Every row gives one point. To make a cloud, some directions were put in groups of two or more. Within a group, all points are equally far from the middle, so they leave a hole (a ring in 2 directions, a hollow ball in 3). The other directions are filled evenly. Then the cloud was stretched, turned, moved and blurred a little. How many holes are there, and how many directions does each take, smallest first?

Cloud, 22 rows:
[[ 60  -3 -18]
 [-11  -9 -20]
 [-33 -31 -18]
 [ 42 -38   3]
 [ 11  26  14]
 [-12   4 -32]
 [-34  37   6]
 [-13 -19 -48]
 [-24 -50 -16]
 [  2 -59 -32]
 [-48 -18  27]
 [ 47  18 -19]
 [ 16 -26  15]
 [ 55   9 -23]
 [ 14 -33 -33]
 [ 19  12 -31]
 [-40 -34 -17]
 [ 38  14  13]
 [-29 -37  19]
 [ -7  34   9]
 [ 60 -47  -7]
 [  3  36  15]]
Holes: 0

Cloud (26 x 4):
[[ 49 -14  13 -42]
 [-51 -24   7 -33]
 [ 29   6   3  39]
 [ 46  47 -30  -2]
 [ 29 -22   8   1]
 [-48 -28 -16   0]
 [ 56  48 -23  -2]
 [-29  32   7   4]
 [ 19 -11 -17 -60]
 [-42   1   9 -37]
 [  8 -18 -32 -54]
 [-31  32   1  -9]
 [ 22  10  53 -10]
 [-29 -28  -1   8]
 [ 39 -24  15 -21]
 [-36   5 -48  13]
 [ 42  42 -41   3]
 [ 29 -18 -31 -45]
 [-29  34 -18  20]
 [  3  19   5  46]
 [-11 -21 -40 -50]
 [ 14 -18 -41 -43]
 [-41 -17 -20  18]
 [-12  10 -10 -55]
 [-54 -31 -10 -26]
 [-27  27  -4 -25]]
Holes: 2 (2, 2)

Cloud:
[[  8  12  25 -10 -22  15   1  11]
 [-23  34 -11   7   1   8 -41   9]
 [-10  27 -21  -7   3  -2  -6 -28]
 [  8  -6  -9  23  -2 -16 -47   4]
 [  6  42  -8 -15 -28 -14  13  17]
 [ -5   3 -34  -2   3 -30 -20   3]
 [ -6  24 -15 -37  -3  -1   8 -10]
 [ 25 -11  -8  -4 -18   3  19  42]
 [  0  18 -18  -9  15  26 -16  -7]
 [-10  29  23  24 -33 -13 -32  17]
 [  0  27 -29 -26  -3 -26  34  -4]
 [ -6  28 -22  -8  14 -11  20 -20]
 [ 17 -24   1  -9 -28   5 -17  22]
 [  5  21 -44 -28 -12  -1   8 -11]
 [ 17  -6  22  16  12   6 -42  -6]
 [-26   8   7 -21 -34  -4  -9  13]
 [  0   5  15  14  27  19 -31   9]
 [ -5  31 -16 -16 -22  -4  -5  34]
 [  7  -9 -23   4 -36 -15 -10   4]
 [-17  44   2  17 -19   8 -40   9]
 [-11  32 -18 -13   1 -17 -21  19]
 [  6  -7 -43 -26   4  -1 -16  13]
 [  6  43 -25 -15 -17   0  -9  -7]
 [  2 -17  16  21  -3  23  -6   9]
 [  0   7   6 -27   0  10  23  20]
 [ 18  20  21  -5 -34 -17   6   9]
 [ 21   8 -21 -29 -42  -2  10   8]
 [-10  14 -14  15 -12 -24  13  -7]
 [-21  13  -5 -23 -38 -21 -12  28]
 [ 19 -18 -26 -25  16 -25  22  25]
 [ 28  15 -35 -15  -4  -4  13  14]
 [ -5  23  -2  35 -25  -7 -15  14]
 [ 12   8  23  21  -6 -17 -25  28]
 [-11  -7  14 -12 -34  12 -22   9]
 [ 29 -21   9  -5 -11   4  -1  32]
 [ -2  31 -11  13  -1  -7  -8 -21]
 [  1  -1   0 -16 -36   9  16   4]
 [  7 -19 -20 -21  -4 -37 -10   4]
 [ 30   6 -20 -13 -10   7 -29  19]
 [ 25 -17  19   4 -22 -13 -36  27]
 [ 20 -21  -5  11 -19   3  22  11]
 [ -7  30  -5  25  -5  -7   4 -12]
 [-14   8 -18 -12 -48  -1   1  22]
 [-12   3 -15   1  19  10 -57   4]
 [ 34   4 -13 -11 -32  -2  -4  24]
 [-19  17  11 -18 -41   0  -4  26]
 [  3   9  14  22 -10 -14   4 -11]
 [-14  -5 -25   7   0 -24 -24  12]
 [  6 -28  15 -13 -10 -12 -12  14]
 [  6  -7 -44 -21   2   5  12  -5]
 [-18  10  29  15 -29 -12 -11  29]
 [ 28  20   8   7  -4  -7 -14  -7]
 [ 15   6 -11 -39  -3  -1  17  -5]
 [-18 -15 -13  16  -4   4   2  25]
 [  2  23 -25 -25  -5  19   5   5]
 [-10  23   5  27  13 -12 -18  18]
 [-17  23 -45 -13 -14  -1 -25   1]
 [ -9 -14  21  14   6   1 -41  -5]
 [ 30  -7  16 -13 -14 -18  23  14]
 [ 35  -6  16   5 -20   5 -18   4]
 [ 26  21  14   1 -19   7   7   0]
 [ -7  13  14   7  15   6 -60   8]
 [ 16  22 -30   2  -5  14 -23   6]
 [ 25 -17   7 -26   0 -15   3  24]
 [  0 -18 -37  -8  26   7  10   9]
 [  8 -12 -33 -27  19   9   5   4]
 [ 32  10  -5  -8  17   8   3  -6]
 [ -7  12  -8  -8 -44  -1  30   7]
 [  3  -3  -5  -3 -42  14   6  21]
 [ -2  17   5 -20  22  -2 -16   7]
 [ 24   6  21  -1 -26  13 -15  -1]
 [ -1  38   0  25 -23   1 -16  -2]
 [-20   6 -33  -8  -5 -20  22  26]
 [-17  23 -13 -27 -19 -23  10  27]
 [ -5   5 -28 -14  21 -23  -5  22]
 [-15 -23   0  -7 -11  -6 -24  21]
 [  2  -3  27  -9 -10   6  -4  33]
 [  1  23  30   2 -41   7 -25  -3]
 [  1  17 -49 -12   0  -5  35  -1]
 [ -5  19 -28 -21 -32 -25  34  20]
 [ 30   6  19  13 -17 -13  13   9]
 [ 17 -10  20  -9   2 -14   9  39]
 [ -2  33 -44 -19 -14 -11  -1   1]
 [ -4  11  -6 -22  23 -15 -23  11]]
Holes: 2 (3, 4)
